Each row is a point. The window is the flat piece filled in between its corners: a triangle in 3 columns, a solid with four corners in 4, and so on. A path goes straight from each point to the next, and from the last back to the first. After which points does the path pass through the window?
In the rows, 128 means zero.

Window (3 x 3):
[[140 165 137]
 [114  18 119]
 [189 151  81]]
Path:
(1): [ 98 105  94]
(2): [ 98 134 113]
(3): [164  75 183]
(4): [172 145 177]
(5): [157 186  87]
(6): [115 106  78]
(7): [185 105 108]
(8): [156 176 179]
Through the window after points: 6

Window (3 x 3):
[[152  74 182]
 [105 109 101]
 [ 95 196 100]]
Path:
(1): [168 121 100]
(2): [126 198  53]
(3): [ 62 165 166]
(4): [ 46 120  95]
(5): [142 106 109]
(6): [165 100  99]
(7): [ 95  60 150]
(8): [117 114 169]
Through the window after points: 2, 4, 8

Window (4 x 4):
[[116 178 167 183]
 [145 131  82 195]
 [ 72  56 111 114]
 [115 116 146 117]]
Path:
(1): [ 81  97 132  96]
(2): [143 203  62 196]
(3): [139  90 102 185]
(4): [150 104 117 165]
(5): [ 93 158 103 152]
(6): [ 82 123 135 102]
(7): [150 109 153 144]
(8): [ 99  33 157 145]
(9): [ 85  98  95 128]
(10): [110 230 120 175]
(11): [128 140 187 181]
(12): [ 70  16 116 183]
(13): [113 154 111  92]
(14): [138 198 110 132]
(15): [135 105 136 219]
(16): [ 93  88 166 144]
Through the window after points: 2, 4, 6, 8, 12

Window (6 x 6):
[[ 97 117 148 123 103  70]
 [ 96 123  49 139 117 124]
 [146 154 137 190 137 178]
 [194 104 158  80  59 168]
 [114  56  96 152  92 113]
 [115 105  43 152 182 152]]
Path:
(1): [ 70 107 107 120 124 175]
(2): [208 137 144 118  83 131]
(3): [143 124 133 145  86 109]
(4): [107  82 131 128 100 160]
(5): [ 86 115  91 104  98 170]
(6): [151 115  79 145 120 119]
(7): [130 106   7 192 182  73]
(8): [ 90 106  88 143 154 168]
(9): [131  78 178  69  64 195]
(10): [103 126  72 150 123  54]
(11): [125 130  42 125 112  97]
(12): [ 79 100  84 160 135 168]
Through the window after points: 5, 11

Window (8 x 8):
[[ 58 148 120 194 169 143  30  68]
 [143 163 168  94  56 244 115 243]
 [123  92 137 197 137  86 149 103]
 [176 121 105  88 186 176 112  83]
 [174 118  98 128 175 108 101 154]
 [145 116 160  37 142 156 117 154]
 [140 125  71  82 137 132 106 100]
 [122  86 130 135 105 196  65 173]]
Path:
(1): [124 113 127  93 137 157 149 178]
(2): [102 152 146  86 204 228 145 161]
(3): [169 100 119  95 104 149 102 144]
(4): [241 136 142 137 213 134  50  60]
(5): [ 75 114  84 106 129 156 133 168]
(6): [113 101 142 115 184 194 159 208]
(7): [142 107 123 166  76 121  65  93]
(8): [171 125 146 162  78 160  83 114]
(9): [112 114 118 124 141 178 103 169]
(10): [116 143 121 103 164 149 138 120]
(11): [144  77 177 107 111 138  35 140]
(12): [211 141 135 152  96 163  49 145]
Through the window after points: 4, 6, 10

Window (9 x 9):
[[139  70 111  73 181 202 208 102 188]
 [170  24 142 158 149 126 205 153 133]
 [157 140 132 128 115 206  96 137 121]
 [ 69 168 134 104 108  55 138 131  83]
 [145 113 156 171 172 157 117  98 111]
 [186 116 104  77 136 200  96  26  95]
 [ 94  71 149 124 138 168 148 137  99]
 [ 80  59 106 172 150  25 113 147 121]
 [125 137 142  31 168  96 149 175  66]]
Path:
(1): [132 113 150  26 174 118 155 110 159]
(2): [150  86  91 173 136 218 159 142  72]
(3): [128  78  92 192 204 193 198 113 106]
(4): [149  77 160 101 123 109 142 131 134]
(5): [132  65 186 126 120  24 134 109 138]
(6): [ 98  86  84 155 158 119 147 157 102]
(7): [114 140  96 121 113  89 159 163  50]
(8): [ 93 129 169  85 146 108 126 109 134]
Through the window after points: 1, 3, 5, 7

Window (11 x 11):
[[ 89 128 109  73 212  76 136 123 166  18  75]
 [113 139 102  67 147 151 143  91 106 123  48]
 [185 107 113  75  89 117  10 118 129  98 148]
 [123 133 163  58  47  86  58 106 135 146 183]
 [ 96 178  89 127 106 140  78 175 124 223  88]
 [150 172  84  37 161 103 183 147 149  27 101]
 [142 150 167 179  90 186  78 140 115 214 138]
 [184  74 157  33 124 103 105 149 187  92  85]
 [129 207 181 121  91 175  42 146 126 181  65]
 [132 108 112  70 119  55 148 151 108  15  64]
 [ 86 140 132  64 133 170 103 183  89 125 115]]
Path:
(1): [112 140 102 105  76 132 136 128 182 105 100]
(2): [125 149 164  71 203 104  97 157  60 123  84]
(3): [137 159 189 110 137  71  77 179  57 128  69]
(4): [136 128 119  67 101 156  99 128 169 108 100]
(5): [111 125  92  82  79 157 100 111 157 110 101]
(6): [147 160 163  89 173 117 100 153 113 154  90]
(7): [155 148 134  54 135  96  96 146 115  76 121]
(8): [104  89 104  88  83 147  87 131 165 129  50]
(9): [115 124 108  87  83 144 108 147 147  86 141]
(10): [193 123 162  33 182  92  52 141 112 149  52]
(11): [150 149 146  67 131  94 108 130  75 120  96]
(12): [ 93 145 109 106 113 147 129 160 176 106  76]
Through the window after points: 3, 9

Window (12 x 12):
[[147 103 202 171  80 209 171  99 109 105 107 124]
 [116 121   7 198 144  87 122 195 164 124 115 143]
 [149  91  98 172 145 127 102 158 155 162 145  97]
 [192 182 123 121  87 150 140 119 130 179  62  89]
 [ 83 153 156  59  90 131 182 107  99 148 158 109]
 [126 133 134 151  65 204 121  81 123 153 129 103]
 [ 64 100 143  61 132 166 125  79 107 110 120 108]
 [152  83 126 106  62 137 130  90 129 127 129  95]
 [ 88 156  99  96 104 128 139 208 189 125 126 145]
 [147 135 141 107 115 139 109  72 129 107 162 124]
 [ 58 150 171 115  89 132 143  92 137 108 106  61]
 [ 87 130  98 158 112 150  77 175  85  79 112  72]]
Path:
(1): [142 122 115 136  82 129 132  86 117 151  81 176]
(2): [116 126 147 111 116 184 140 152 139 104 157   8]
(3): [126 132  92 128 120 155 143 131 150 112 135  97]
(4): [127  96 158 106  64 119 100 107  92 161 113 143]
(5): [155 191 172 114  70 108 101 142 119 160  98 150]
(6): [130 132 103 134 104 156 145 113 136 136 101  77]
(7): [141  97 110 116 126 188 181 133 157 124 100  79]
(8): [ 86 130 175 113  73 127  84  80  87 113 147 144]
Through the window after points: 1, 5, 7

Window (12 x 12):
[[ 71 153 182 173 104 126 157  99 122 209 161 112]
 [113 133 136 163 129  81  79 111 171 183 121 121]
 [170 139 104 142 158 114 168 124 195 110 111 117]
 [186 151 125  59 151 107 118 173 184 112  96 148]
 [ 81  77 196 127 122 140 111 111 151  68 141 180]
 [167  78  91 111 173 123 177 165 175 166 101 140]
 [129 123 205 141 127 166  75  78 103  98  84 175]
 [147 127 231 153 164  93  89 108 142 121 139 179]
 [ 81 174   7 161 159 135 205 149  67 154 115 176]
 [189 136 109 143 134 140 129 191 202 134 109 168]
 [117 168  61 147 173 146 146 114 160 221 177 124]
 [149 130  65 155 111 108 161 118 120 195 186 116]]
Path:
(1): [129 165 141 103 104 129 147 119 209 145 125 217]
(2): [154 130 127 127 151  61 177 103 126 144 108 233]
(3): [132 155  94 154 146 173 115 157 158 165 130  77]
(4): [151 136 130 146 146 128 145 141 122 130 141 110]
(5): [ 92 104 134 155 129 116 115  80 199 159 104 206]
(6): [113 167 101 130 130 139 156 107 155 170 112 204]
(7): [159  92 166 140 185  89 105 149 119 105 140  71]
(8): [111 108  94 104 143 129 125 152  89 126 164  69]
(9): [132 141 139 156 136 130 140 126 171 157 113 206]
(10): [148 121 126 119 159 102 145 121 158 157 115 171]
(11): [132 135 120 144 141 139 141 131 142 122 132 102]
(12): [139 113 159 176 183  96 106 182 129  82 137 101]
(13): [118 122 155 121 119 136 143  85 171 135 128 181]
(14): [109 125 153 145  84  71 135  85 156 198 110 165]
(15): [165 146 145 138 214 181 107 165 157 113 175  98]
(16): [140 130 121 147 166 137 118 118 123 146 123 119]
Through the window after points: 12, 16

Window (14 x 14):
[[164 134 247 130 110 157 108  66 166  84 131 191 134 226]
 [137 133 165 109 139 143 145  92  50 128 160 109 140  66]
 [ 22 149 186 101 144  87 159  88 137 165  83 100  77 214]
 [160  93  88 145 166 120  93 139  61 183 207 141  75  83]
 [130 144  91  93 115 124 170 171  44 112 141 139 168 138]
 [188 138 249 181 139 101 160  86 150 134 103 123 142 224]
 [128 116 105 109 143 193 145 151  80 178  90 129 144  98]
 [136 170 161 188 138 128 116  30 173 124 138 134 157 200]
 [166  89 169 123 116  80  62  53 154 149 126 106 150 176]
 [114  72  90 131 102 123 191 131 160  98 122 122 124  83]
 [128  88  64 102 168 103 183 108  71 121  85 185 132  65]
 [136 133  92 150 130 116  95 156  60 106  98 129  97  56]
 [134 109  65  85 217 125 134 166 107 101 132 107 124  57]
 [111  70 133 158 166 154 119 118  41 107 135 113 138 146]]
Path:
(1): [132  80 118 154 193 142 150 143 130 141 143 174 222  59]
(2): [107 117 187 136 124  84 143 143 133 116 116 171 198 156]
(3): [180 131 128 147 137 170 124  46  88 143 126  92  57 151]
(4): [176  64  67  99  87 177 156 131 116 103 158  77  64 145]
(5): [ 94 114 139 149 157  87 151 117 133 123 106 155 165  76]
(6): [ 95 107 136 148 151 115 147 119 115 142 136 158 191 158]
(7): [156 130 120  96 131 141 148 122  87  92 101  98  85  94]
(8): [144 131 106 125 122 132 143  92  98  87 106 128 104 163]
(9): [123 107 157 111 144 128 117 114 109 142 143 163 152 111]
(10): [ 99 126 176 145 124 126  97  88 138 157 143 161 154  96]
(11): [178 102  92 106 179 152 176 133  79 105  87  89  93 168]
(12): [161 128 130 122 119 126 111 100  65 113 133 105  65 151]
Through the window after points: 4

Window (14 x 14):
[[159 167 169 122 103 141 116  76  92 134 167 194  25 184]
 [102  72 148 161 186 150  82  42 158 124 165 128  46 143]
 [145 146 156 116 184 151 171 117 164  81 153  24 165  89]
 [178 126 161 169  84 123 112  92 104 165 127 169 114 140]
 [157 119 150 126 152 178 161 127 136 110 209 147 170  93]
 [153 134 127 128  91 149 107 101  39  86 118 180 115 202]
 [151 174  87 141  68 136  98 125 131  64 126 163 112 142]
 [128  88 110 168 245 212 107  80 190 184  77 137  10 130]
 [200 161 118  89 187 112  96 136 127 134 206 102 210  91]
 [139 144 118 132 227  98 171 136 192 132 144 130 191 116]
 [137 138 135 115  82  94  83 134  35  73 108 194  51 111]
 [105 170 128  98 144 151 145  84 127 146 163 116 186  92]
 [140  49  73  97 156 165 170  54 197 120 103 106  35 147]
 [114  74 146  96 194 178 106 115 235 153  82 127  81 149]]
Path:
(1): [ 93  99 121 152 157 157 102 170 176 130 138 103  93 186]
(2): [ 90  87 108 156 149 199 124 127 178 187 199  54  75 122]
(3): [158 129 141 116 151 129 131  62 127  82  75 196  96 149]
(4): [196 156 177  73 151 140 157  55 156  73 104 169  99 141]
(5): [ 99 101  67 164 130 138  96 181  93 163 163 118 125 106]
(6): [159 140 141 122 158 121 133 177  94 216 208 110  71 106]
(7): [140 138 117 129 129 151 122  60 131  63 111 150 149 133]
(8): [181 104 115  90 172 143 171  19 156 117 130 153 101  83]
Through the window after points: 8

Window (14 x 14):
[[139 207 212  78  90 100 178 101 135 161 181  83 111 118]
 [ 92 161 134 143  79 127  22  91 133 123 184  92 132 175]
 [ 93 116 157  69 153 168 142 206 176 110 174 101 118 103]
 [130 146  79  81 172  50  92 206 100 102 166 187 141 158]
 [ 96 188  87 103  89  75 159 109  77  72 163 136 218 111]
 [189  95 154 127 118 131 117 184 108 143 247 176 136  69]
 [167  44 224 135  87  64  80 132 149 147 128  89 138 124]
 [143  73 112 149 141 185 184 107 118 194 165 103 105 131]
 [185 151 169  63 120 118  95 137  72 212 101 124 151 149]
 [ 66  73 168  66 161  97 133 120 203 183 131 185 127 182]
 [140 161  71  96  78 109 101  81 198 134  91  62 172 146]
 [178 119  61  62 156 191 149 173 162  36 113 146 121 121]
 [ 99 151 163  78   7  79 116 143  84 101 207  81 120  87]
 [111 139 141  32 172 161 175  85 165 151 110  80  91  76]]
Path:
(1): [111 154 164 159  61 122 157 233 148 152 154 179 105  90]
(2): [182  88 136  77 139 118  87 106 100 121 228 114 153 107]
(3): [148 124 122  42 145 130 155 125 127 145 172 114 157 113]
(4): [ 72  97 120 186 115 127  56 178 181  77  64 155  72 148]
(5): [ 82 198 165 130 134 145 110 140 147 113 122 159 131  53]
(6): [189  29 135  72 107  73 134 136  93 157 199  89 140 204]
(7): [150 137 128  79 103 126 128 121 111 107 182  97 167 142]
(8): [101 131 147 118 101 114 122 117 162 136 115 128 121  99]
(9): [122 207 140 138 129 128 156 123 123 117  76 147 105 115]
(10): [122  89 127  58 109 104 123 138 136 113 200  94 179 117]
(11): [124 104 147  49 140 104 137 145 133 121 179 109 134 133]
(12): [114 175 136 137 132 172 133 102 178 189  93 159  93  71]
Through the window after points: 1, 9, 11

Window (14 x 14):
[[ 49 154 107 117 159 111 111  84  80  91  78 204 209 119]
 [ 75 152 165  71  65 223  32 172 159 183  97 121  88 167]
 [169 111 150  76 111  85 122 103 198  98 142 138  90 155]
 [127  85 158 123 115 112 113 165 167 148 193 133 122 201]
 [210 127  71 102 170 152 133 131 105 100 114 129  70 219]
 [183 113 116 108  84 155 193 107 176 104 119 161  92  96]
 [175  66 150  85 103 148 114 101 154 111 161  87 158 102]
 [145 103  92  75  79 105 137 170  72  77 133  90 132 215]
 [137 105  76 135 110 113  42 160 158  71 102 138 194 150]
 [ 84  84 126 113  94 123 131 109 199 160  98 110  76 145]
 [ 99 177  65  77 194 167 124  81 188 106 229 168 104 132]
 [ 30 231 152 150  59 130 132  76  76 176 105 107 106  35]
 [117 103 157 109 143 124 123 177 182  79 166  87  97 140]
 [135 152 166 122  66 145 161 111 249 158  62  82 136 112]]
Path:
(1): [ 66 150 125 173  77 225 118  63 101 147 152 107 114 212]
(2): [102 142 127 138  96 149 128 113 192  88 139 132 114 176]
(3): [127 122 143  96 112 124 134 135 156 141 106 106 120  91]
(4): [149 111 111 105 165  99 157 138 123 130 152 121 146 127]
(5): [100 161 107 109  79 167  93  70 171  72 119 165  84 173]
(6): [118  91 143 159 109 167 125  89 150 115 156 108 149 209]
(7): [119 155 116  56 120  82  98 170 136 126 120 144 104 114]
(8): [163 128  90  75 152  99 156 171 177 146 146 175 141 101]
(9): [ 99  94 154 140  92 147  99  78 140  74 146  78 114 184]
(10): [ 93  78 152 141  56 115 115 100 145  73 134  94  91 149]
(11): [149 155 131  80 154 123 122 154 178 162 150 146 129 143]
(12): [126 132 124  94 122 103 114 145 166 116 117 136 107 129]
Through the window after points: 2, 10
